Every row gives one point. Two turns around zero, p and q, are shown by what they do to some points. Write where each new point lands after one turn and then the other. Backwards means that the second turn is done in reverse. Each puzzle has new turns, and all numbers are rounded.
(in the rows, 128 means zero)

Turn p:
[122 126  88] => [113 127  90]
[143 105  94] => [125 100  95]
[ 90 108 172] => [ 96 127 181]
[157 173 158] => [178 158 146]
Turn q:
[123 205 116] => [134 206 133]
[122 108 103] => [127 114  98]
[111  84 142] => [104  85 127]
[156 115 151] => [147 107 154]
Where do these land?
p, then q: [164 135 127] => [163 116 127]
p, then q: [102 161 105] => [123 173 113]
q, then p: [ 78 109 174] => [ 71 137 168]
p, then q backwards: [168 108 106] => [149  90 103]

Turn p:
[ 73 107  99 139  92 116] => [ 85  97 103 132  95  92]
[101 152 140 148 117 163] => [ 79 144 135 141 128 146]
[159 170 157 118  82  79] => [153 166 181 107  79 107]
[157  80 100  98 147 150] => [165  99  81 113 141 157]
[146 105 151 175 165 159] => [131 102 148 171 164 170]
[117 125 168 100 186 116] => [136 123 151  98 194 118]
[141 157  82 118 107 113] => [144 163  98 134  96 107]
Turn q:
[102 149 181 123 109 142] => [118 148 187 118 132 150]
[132 113 113 129 103 156] => [132 131 112 127 100 157]
[126 141  66 125 155  90] => [111 130  77 123 132  71]
[144 106 109 160 154 103] => [131 102 103 166 135 103]
[131 118  91 160 132  99] => [121 119 100 159 111  94]
[ 82 116 207  77  84 150] => [115 116 215  73 111 177]
[101 150  70 164 174 123] => [ 76 148  77 158 148  96]
[176 113 146 105 149 149] => [172 109 117 117 160 155]
[158 145 169 109  91 139] => [175 147 165 110 121 148]
Where do these land?
p, then q backwards: [102 168 120 139 130  69] => [119 171 123 146 122  67]
q, then p: [106 135 132  85 151 157] => [113 137  99  93 166 132]
p, then q: [177 123 129  67  93 161] => [161 163  98  70 116 169]
q, then p: [102 127 127 190 135 178] => [ 66 136 126 181 134 143]
p, then q: [126 173  85 101 143 109] => [137 164 109 120 136  71]
p, then q backwards: [159  71 162 167 138 150] => [142  66 181 140 136 150]
p, then q: [109  88 108 130 116 117] => [124  93 112 129  95 121]
q, then p: [144 139 161 145 119  82] => [156 118 183 134 125 122]

Turn p:
[ 92 183 132  89 117 163 128 187 136] => [108 171 116  83  79 160 139 180 120]
[105 156 132  58  97 140 109 140 109] => [117 141 109  76  87 162 135 120  84]
[ 90 154 142 157 145 144  78 131 156] => [108 169 112 139 125 138  66 147 141]
[180  87 128 108 107 134 147  81 128] => [178  95 148 136 124 126 149  71 129]
[177  86 106 127  81  73 144  93  87] => [144  74 119 143 140  75 171  68  94]
[ 95  98 125 133 170 130 119 148 135] => [ 95 104 130 128 144 152 105 148 158]
[148  92 109 191 121 141 163  89  87] => [152 104 119 209 163 123 164 114 129]
[108 182 173 131 182 149 107 170 119] => [126 159 139 106 140 154  85 208 109]
[139 105 128 124  98  85 181  76 130] => [122 119 169 146 142 102 172  66 115]
[146 140  86 131 154 113 119 122 160] => [135 143 112 103 157 107 126 118 170]
[128 126 148 158 135 135 112 171 161] => [123 131 136 137 104 109  96 169 157]
Turn q:
[117 118 112  79 137 159 194 162 137] => [105 186 124  94 151 168 176 121 129]
[120 131 158 186 124  92 124 172 137] => [113 135 177 168  93 117 110 159 156]
[170 174 141 100 121 133 108 155 147] => [170 168  99 108 101 118 108 142 149]
[151 112 153 133  63 143 100 120 150] => [161  92 148  89  82 146 108 122 138]
[ 96 108 145 122 148 133 120 108 153] => [ 95 110 130 111 153 124 110 115 148]
[ 31 175  60 115 141  76 132  46 122] => [ 41  94  50 172 123  77 152  58  95]
[134 107 124 203 143 146  92 168  97] => [141 115 167 189 135 163  86 169 113]
[149  97 108 134 136 109 124 110 139] => [133  91 120 129 141 126 150 150 138]
[158 142 137 115 136 149 159  93 124] => [165 136 124 118 153 119 151  94 135]
[153 116 143  94 131 140 128 146  76] => [156 154 142 102 147 122 129 149  82]
Where do these land?
q, then p backwards: [130 165 120 128 123 120 130 160 120] => [119 156 134 146 100 149 122 131 137]
p, then q: [149 106 109 144 154 159 105 151  71] => [138 122 125 145 155 184 145 181 120]
p, then q: [134 142 133 164 118 165 182  94 186] => [164 144 147 151 101 109 120  86 200]
p, then q: [181 139 159 188  90  99 154  70 168] => [168 100 157 172 106  38 133 124 167]
p, then q: [107 120 104 138 157 109 113 116  91] => [100 124 112 152 173 141 124 138 116]
p, then q backwards: [152  83  91 119 137  75 139 152  89] => [128  82 110 113 138  89 124  58 135]
p, then q: [ 81 155 192 110 112 158 158 115 149] => [151 163 165 121  98 127  76  73 112]
p, then q: [ 98  86 105 116 129  97  71 187 115] => [ 58  90 104 103 118 165 128 161  95]
q, then p: [ 99 153 139  83  82 170 127 104 148] => [144 147 106 105 123 166 135  58 106]
p, then q backwards: [166 127 161 129 148 141 150 103 151] => [163 123 170 158 125 149 141 129 115]
p, then q: [111 131  95  90 159 114  78 156 120] => [ 94 130  72  95 145 152 123 147 102]

Turn p:
[172  71  64  95 161  93 146 127 140  79 126 114] => [180  63  86 119 126 102 167 127 126  67 155 111]
[144 135  95 135 100 148 112 113  94 163 155 121] => [148 142  99 154 102 138  96 163 124 158 143 124]
[117 150 108 127 153 123 177 119  87 115  79 104] => [109 156  77 106  99 133 150 101 108  97 104 103]
[131 121  91 127 152 129 150 146 130 130 128 175] => [145 115  99 130 149 128 155 156 130 116  91 144]
[128 119 111 180 123 139  78 111 176 179 136 127] => [155 115 142 183 120 116  82 108 168 160 110 163]
[142  75 163 147 115 138 106 127 133 183 109 116] => [168 121 166 142 122 112 107 101 123 181 107  98]
[177 136 158 173 159 125 159 142 107 124 177  99] => [138 177 127 186 144 118 181 117 120 134 169 109]
[ 76 106 175 129  93 133 121 153 166 107 163 133] => [ 77  96 194 122 140 122 140 145 158 156 138 127]
[ 91 173 165 110 135  88  79  57  66 122 103 146] => [ 90 147 106  73 118 145  90  85  58 160 153 186]
[117 142 132 104 129 154 112 164  94 127 100 110] => [104 134 116 118 147 153  98 129 109 121 116  82]
[112 148 158  93 145 117 158 119 171 110 148 120] => [111 144 147  86 148 119 155 119 170 111 154 140]
[119 166 103  87  96  95 148 154 145  96 104 135] => [ 98 128 131  89 123 106 115 164 125  61 121 133]
[138 122 138 157 102 183 117 133 155 128 136 163] => [142 123 172 159 127 172 127 152 147 141 104 142]
Turn q:
[135 134 120 149 111 164 148 142 168 146 108 138] => [130 153 129 142 120 155 118 180 129 139 150 117]
[152 120 106  82 120 109 125  44 146 151 138 124] => [111  94 115 154 140 170 141  82 180 173 114 113]
[113 171 107 116 117 132 163 146 124 141 112 122] => [131 150  91 115 105 125 153 158 123 146 112 117]
[115 131 134 122 121  64 123 124 147 142 141 133] => [116 126 152 146 119  85 144 115 158 151 111 125]
[114 161 182 109 108 119 138 136 130 143 124 143] => [143 140 167 112 101 129 164 132 109 158 111 130]
[105 153 123 136  87 124 151 110 135 149 159 126] => [112 135 119 155 104 122 159 124 111 162 141  97]
[121 166 115 149 109 128  50 136 136 125 126  94] => [ 92 181 132  97 103 116  84  88 133 131 145 116]
[140 153 131 135 135 135 120 144 142  94 157  95] => [114 152 127  96 145 117 146 116 132 109 164 115]
[131  63 140  70  99  68  39 127 107  55 122 193] => [126  54 176 118  71 103 101  59 175 101 140 227]
[110 169 116 155 169 156 142 135 142 141 135 131] => [108 158 108 114 166 122 126 162  98 152 131 125]
[177 130 139 157 146 115 160 143 102 116 119  96] => [174 161 117 134 162 122 146 122 133  84 120 117]
[108 128 132 165 131 163 147 120 133 103  89  99] => [100 160 121 136 132 162 128 153 103  83 118 125]
[118  82 127 156 139 170 146 142  83 152 120 202] => [171  88 120 166 133 134  87 165  65 132 128 166]
[154  31 120  92 199 146 140 145  97 133 140  97] => [164  41 119 106 191 130  93 136 142  70 108 103]
Where do these land?
p, then q: [145 146 133 102 108 139 169 137 130 168  98 110] => [128 170 125  84 105 139 149 114 162 129 119 118]
q, then p: [142 161 151 149 138 109  94  53 141  75 137 162] => [120 159 118 105 129 165 165 119 147 179 102 203]
p, then q: [105  99 105 102 143 108 125 155 149 188 133 137] => [132 128 139 125 142 104  97 140 196 133  91 125]
q, then p backwards: [144  96 163 173 138 145 185  98  96  81 103  82] => [188 158 118 148 167 148 147 174 128  63  95 146]
p, then q: [158  77 161 165 126 128 175  89  93 105  74 110] => [165 135 102 171  99 187 182  90 111 108 110  95]
p, then q: [ 88 178  77 113 147 108 101 113 131 122 160 134] => [ 86  98 105 128 121  89  95 151 137 157 157 167]
p, then q: [102 119 112  94  57 127 126 145 135 161 156 130] => [140 126 171  92  86  82 101 143 151 129 129 101]
p, then q backwards: [148 106 149 152 162 172 107 104  74 106  88 116] => [140 138 150 126  94 174 129  65  78 148 138 112]
p, then q: [163 107  88 134 108 149 145 149 149 142 130 124] => [147 165 140 131 126 126 121 141 160  87 154 119]
p, then q: [108 136 128 128 120 124  92 160 171 150 128 102] => [ 87 139 177 125 142 112 102 117 146 126 119 134]
p, then q backwards: [ 86 145 107 126 121 136 123 184 150 147 124 172] => [ 97 108 114 125 191 109 139 121 153 143  87 128]
p, then q: [118 158 152 119 165 138 104 104 143 109 190 157] => [124  98 131 123 176 119 128 165  98 182 154 145]
p, then q backwards: [169 125 160 175 130 108 136 128  82 122 128 118] => [116 153 158 179  92 130 147 114 102 134 155 136]
q, then p backwards: [116 138 105  61 130 102 109 173 147 115 141 138] => [ 80 100 112  89 110  99 153  95 159 139 143 124]
